Rows are points. Any point is a mix of the corners, with weights that add up to 1. It lies inside the corners' shape when no weight is negative. Is each point inside? If not, which corners have a negative weight?

Corners:
(1): [-8 55 41]
(2): [ 42 -35  50]
(3): [ 14 -33 -70]
(4): [ 17  82 -14]
Points:
[ 11  29 -19] -> inside
[-3 51 32] -> inside
[ -6  81 -34] -> outside (2)
[ 11 -21  35] -> outside (4)
[ 5 57 37] -> outside (3)
[ 9  5 16] -> outside (4)
[ 37 -19 -14] -> outside (1)
[34 -6  5] -> outside (1)
[20 56 51] -> outside (3)

Corners:
(1): [-45 -14  40 -16  -8 -36 -28 -26]
(2): [ 48  37  24  41 -53 -42  19 -41]
(3): [-35  -1 -39 -76  73 -32 -30 -11]
(4): [ 70  -8  29  13 -28  -4  44  -4]
(5): [-20  15 -25  -1  28  -9 -78  69]
(6): [-27 -36 -57   5  33   8 -87  24]
(7): [ 25  21  10  60  32  25 -34  16]
(8): [ 46  27  -4  27   3  58 -86  29]
(9): [-61  17 -17 -16 -12  -3  -3  -6]
Points:
[ 30  42  32  47 -35  17 -26  25] -> outside (3, 6)
[ 20  14 -27  21  41  27 -82  33] -> outside (1, 4, 9)
[  3  16  17  -8  11 -31  32 -13] -> outside (6, 8)
[-65 -23 -45 -72  25  18 -69  40] -> outside (2, 7)
[  4  19 -50  -1  34  23 -61  11] -> outside (1, 4, 5)

Corners:
(1): [-42 -61   9  19 -22  34  24  40  46  22  39 -31]
(2): [-10   3  -1  39   9 -54  17   7  29 -10   6 -36]
(3): [-15 -19  20  -3 -20  42  -4  -8 -15 -26 -20  -6]
(4): [  1  23   6  23  38 -21  -1  46 -42  13 -16  17]
(5): [ -2  13  17 -39 -14  -9  58   0   3  28  -4  25]
(6): [ 36 -31 -22 -24  22 -57  10  18 -51   1  -3  19]
(7): [ 11  17 -23  28  39  26  21  25  -5  -5   0   4]
(8): [ 11  13  40  16 -20  -3   2 -43  19   6  37 -14]
(9): [ 30  26  -8  22  12  -6  13  47 -43 -29 -10 -57]
(10): [ 29   7 -27  35 -14  18   9   9  95  53 -16  35]
(11): [-10  41 -11 -36 -15   4  -6  -6 -48 -17  18  -5]
(12): [ 26   7  -6 -54  -3  -1   0  55   7 -37  41  15]
(13): [-19  -4   7 -11  63  -9  37  21 -19  57 -38 -37]
Points:
[12  5  6 13 -5  1  9 -4 26 18  8  1] -> inside
[  5   0 -15  10  18   5   2  34 -19 -16  -9 -18] -> outside (5, 8)
[  7   9   1 -14   3   9   8  22 -15  -1   9   6] -> outside (2)
[  4  42  14   7  17  -7   9 -14   3   8  -1   4] -> outside (1, 6, 9)

Corners:
(1): [  6  42 -55 -32 -51   6  40 -18  17 -46  20  32  13  27  12  36  44  -2]
(2): [ 14  -5 -17  15  -9 -21  -5  29 -43   6  -3 -10   0 -26  44  11  -9 -29]
(3): [ 16  25   5 -14   6  -9 -13 -77 -43   8  26 -19   5  43 -26  39 -19 -22]
(4): [-12   2 -31 -76 -42  38  -9   7  26 -57 -12  27 -20   9 -11  47 -37   4]
(5): [ 12 -14 -32   3  19   8  38 -67   4  11   4 -44  -8   7 -38   9  -7  23]
(6): [ 16 -26  18  46  11   1  31  32 -23   0 -17  32  45  10  34 -10 -23  20]
(7): [-47  28 -11 -13 -31  24  -1 -34 -21 -49  -1  -3 -15   2 -29  16  -6  31]
(8): [ 41 -24  37  45  12 -28  22  34 -22   3 -28  47 -31   3  -4   1   8   3]
(9): [-10  39 -22 -71 -18  71  20  20  18 -63  35  19  -4 -13 -24  12  17  -2]
(10): [ -5  19   6 -29   3  16 -14 -68  -9  13  -1  -8 -10  31  29 -15  18 -30]
(11): [ 28  11   5 -40 -33  -3 -16 -23  35 -43  29  -6  45   0  -9 -19  19 -10]
(12): [ 17  -3  12 -16  -4  -9  -4  32 -19 -14 -39  -9  41  20   1  23  33   8]
(13): [ 48  -9   0  64   7  37 -16  -2 -10  13  -9  13  14  -7  30   3  41  36]
(14): [-16 -95   9  55  39  -6 -18   6 -19  22   2  46  38  -1  -5   1   5  -9]
(15): [ -8 -17   1 -43  -8   4  18  -4   4 -43  51  14  -5   4  19  17   6  56]
(16): [  7 -37  -5   7 -30  28   8 -41  13  27  39 -41   2  55 -41  -7   5   5]
(17): [ -5  16  12  19  -5 -26   0  36   8  47 -12  37   8 -20  26  19   3  -2]
(18): [ 20  33  -8  26  27 -12 -15 -30  16 -19  28 -36  -5  66  22 -11   6  -1]
(19): [ 16   4 -38   5   1 -22  -2  23 -49  14 -17  58  24   4  -4 -12   6  22]
Points:
[  7  -6 -10   2  -5   4   4  10  -3  -7  -1  13  11   3   6   1  10  10] -> outside (3)
[ 24 -24  16  22  10   2 -17  26 -12   8  11  20  21  14  14   1   1   1] -> outside (1, 5, 7, 10)
[ -1   8  -5 -19 -12   8  -5 -26   8 -12   9 -15  -3  25 -11  17   2 -13] -> outside (6, 13, 15, 19)
[-20   2 -28  -9 -27  31   6 -24  17 -37  39 -13   7   3  -2  25 -18  12] -> outside (8, 10, 12, 19)
[  7   0  -5  -8  -6   5   8 -13  -2 -13   9   9   8  16  -4  10   8  12] -> outside (2)
[ 14   1 -15 -16   9  -9   6   0  -9  -7   3  25  12   6   4  12  11  -9] -> outside (6, 7, 13, 16)
[  0   2 -19 -29 -14   7   8 -25  -2 -21  15  -7  -3  21 -13  14   5   2] -> outside (6, 13, 17)
[-11 -29  -2 -10  19  22   8  -5 -36 -13   4  -8 -13  26 -20   8 -31   8] -> outside (1, 11, 13, 17)
[  8   5  -1  -6  -4  10   3 -13   4 -17  11  -2   8  17   5   5   7   1] -> outside (19)

Corners:
(1): [ -3  34  18  -1  16  24  19 -39 -34  -4  -7  -3 -36 -16  10 -12  -1  -7
 -16 -49]
(2): [-18 -31  -8 -18  -6 -22   4  38  16 -20   8  53  23   5  -9  58  40  16
  16  12]
(3): [  8  32 -27 -15   7  18  13 -59  -5  22  16   1  10  -9 -14 -43   1 -18
 -16 -22]
(4): [ 19 -18  22  35 -34   6 -19  54  34  16  88 -10 -19   6 -28 -21  11  34
 -37 -15]
(5): [ -4  -2  15  17  13  52  15 -51   7  21  26  -4 -21   2  56   5   8 -17
 -24 -15]
(6): [-28 -16  -3  14 -22  -2  22   7  27 -13 -16  53   1 -31 -26  13  -3  -4
  35   9]
(7): [ 36  39   7  15  -1  55   9 -31 -29  -3  -6 -11   7  -2  21  -8 -40 -32
  -9 -33]
(8): [-10 -33  44  -6 -20 -33  -1   6  18  19 -34  15  12  17 -16  15  35   8
  40 -11]
(9): [-28  -2 -14  45   5 -16  43   8  -1   7 -39   2  11  -4  -7  37   1  18
   7   8]
(10): [ 32 -10 -29  25 -13  29   5 -20 -40  17  23 -33 -13 -30  39 -35  12  -5
   5 -21]
(11): [  4 -38 -33  -1 -21  21  -9  78  49  53  23  -2 -26  -7 -23   3  12  33
 -10 -37]
(12): [ 16 -11   7  -1 -15  -2  54  26  -7  14 -28  46  -6  38 -23  21  44  13
  20  11]
(13): [ 55 -16 -11  13  28  35   7 -49   4 -19 -20 -16  -7  -2  33 -47 -27   4
 -26 -16]
(14): [-32   9   3  10  -5  27 -22  36   6  -3 -31  33   7  14   7   2  47  12
   7  23]
(15): [ 26  -3   8 -16  44  18  -5 -16 -43  24  -5  -3  -9 -16   8 -24 -22 -32
 -11   8]
(16): [ 18  33   2 -14  40  30  18 -24   4  -8   3 -34 -26 -43   9 -11   4 -12
 -22  -1]
(17): [  0   1 -31  -4 -14 -13 -18   4  12 -18  -7  29 -28  36 -13  37  11   7
  47  12]
(18): [ 16  18  21 -29   6  22  23  -5 -12  19   7 -14 -29  -7  37 -40 -35   9
   1  -4]
(19): [-36 -39  -7 -18  -7  23  17  25   9 -15 -11   2   9  32 -34   9  12   2
  35   9]
(20): [-29 -38  -9  35 -17 -23  -1  95  62  -1  46 -10 -38  15  10 -31  44 -20
 -30 -44]
(21): [ 18  15   3  -6 -38  33  -3 -45  -9   3 -17 -30 -28 -17  11 -29  -8 -26
 -56 -11]
Points:
[ 38  11  12   0 -17   9 -36 -13  -3  -4  31 -19 -12 -22  11 -53 -14 -16
 -25 -10] -> outside (1, 5, 9, 11, 12, 19)
[  2   5   3  11   4  12  10 -17  -3  -3  -4   6  -7  -9   7   0  12  -7
  -5  -8] -> outside (11, 18, 19)
[  6 -11 -12 -12   7  16   9 -28 -16  21 -23   3  -3  13  17  -3  16  13
   4  -1] -> outside (4, 6, 7, 16, 20)
[  8   6 -18   3  12  14  17  -5   2  10  -6   4 -24 -15  19  -8   7   1
 -13  -6] -> outside (4, 7, 8, 19)
[ 22  12   5 -19   8  22   6 -31 -21   9 -23   8  -6  -4  21  -2  14  -7
   3  -5] -> outside (4, 6, 9, 19, 20)

Corners:
(1): [-10 -20  -8 -12  14  -2  12   8   4  -3   8 -21 -10  15 -24   8  -8   5
 -24   1]
(2): [ -4  -8 -18  -9   9   5  16  -1  23   3  14   4  12 -10 -14  26  14 -37
 -23  10]
(3): [-24 -10  -5  -7   2  -3  14  -7   6  -7   7  -3   9 -45  12 -21   6  -1
  -8   4]
(4): [-14  -9 -28  -9  10  -9   9  -3 -11  -8   7 -20   2  18  -6  22  16  -8
  -4  23]
(5): [-10  17  -3   8 -13  12  -7 -11  15  18 -35  15 -17 -28 -95 -48 -13  47
  17   0]
(6): [ 11 -16   0 -12 -16  -5  -4  -9 -25  -9  -5 -10 -22   7  20  14  -5  13
   5  -5]
(7): [ -9  -5  -3  -6  -8   0 -11  -4 -12   2 -70  10 -13  20  12  -9  -1  20
   2  10]
(8): [ -4  13  30  27 -15   7  13  -6 -36  15   8  11 -12   2  -2 -14  -4  22
  -4  -4]
(9): [-18  18  12  -1  22   3   6  -6   6   3 -30 -13 -28  13  26  13  11   2
  19  -2]
(10): [-22   6   7  22   4   2 -58   4  11   4  -7  11  -4 -24   4   7  -8  32
   8  -5]
(11): [  2 -10 -15  -9  12  -1  -4  31  13 -23   0 -20  16  -1  10  16   8  18
  17  12]
(12): [  9  -6 -24  -9  18 -16   7   5 -16 -11   3 -11 -11  15  19   0  12  17
 -10   1]
(13): [  5  -7  20   3 -12  -5 -30  19  -3   0 -15 -10  -7   9   4 -23  21 -10
 -18  30]
(14): [-10  -7  18  31   4   5 -10   3  14  -1   5  12 -21 -24 -21 -16  16  30
  -5  11]
(15): [  0 -14  -4  -1 -13  -3   7 -11   5  11  11 -19   1  14  -2   9  15  10
 -17   6]
(16): [-17   4   5 -12  22 -10  -5  10  17 -55  10   4 -10  13   6 -19   7  21
  -8   9]
(17): [  8 -11 -20   9 -21   2  -9  27 -17 -11  -7 -23  -2  21   7  26  21   1
 -16  -4]
(18): [ -7   4 -11   1   0 -44  10   6   4 -20   4   2  -6   9 -42  17 -18  -1
 -10  -1]
(19): [-17 -12 -11  -8  -3   3   4   9   0  -4  -7   5 -17   9  14 -13  11   0
  14   3]
(20): [  3 -16 -19  54   1  -8  -6  -1   9   2   1 -27  21  19 -23  24 -37 -59
 -20  11]
(21): [ -4  22 -14  10 -25   2  10  10   4   4   3 -17  -5  -1  11   9 -14  10
  -1  36]
Points:
[-19  -2  -8  13   9  -9   5   5  -8 -13   1  -6  -6   2  22   2  -1   6
  -6   3] -> outside (2, 5, 6, 11, 13, 15)
[ -7   2   3   6  -1   0   3   0  -6   0  -4  -4 -10   2   1   0   2   9
  -1   5] -> inside
[-8 -2 -4  5  0 -2 -1  3  2 -3 -7 -5 -5  4 -2 -1  4  7 -5  8] -> outside (6)
[-4 -1 -3  9 -5 -5 -7  2 -1  3 -7 -5 -5 -1 -1  5  2  3 -2  7] -> outside (1, 16)
[ -7  -2  -2   8  -3  -1  -5   0   1   2  -7  -1 -11   4 -15   0  -1   6
  -6   5] -> outside (3, 11)
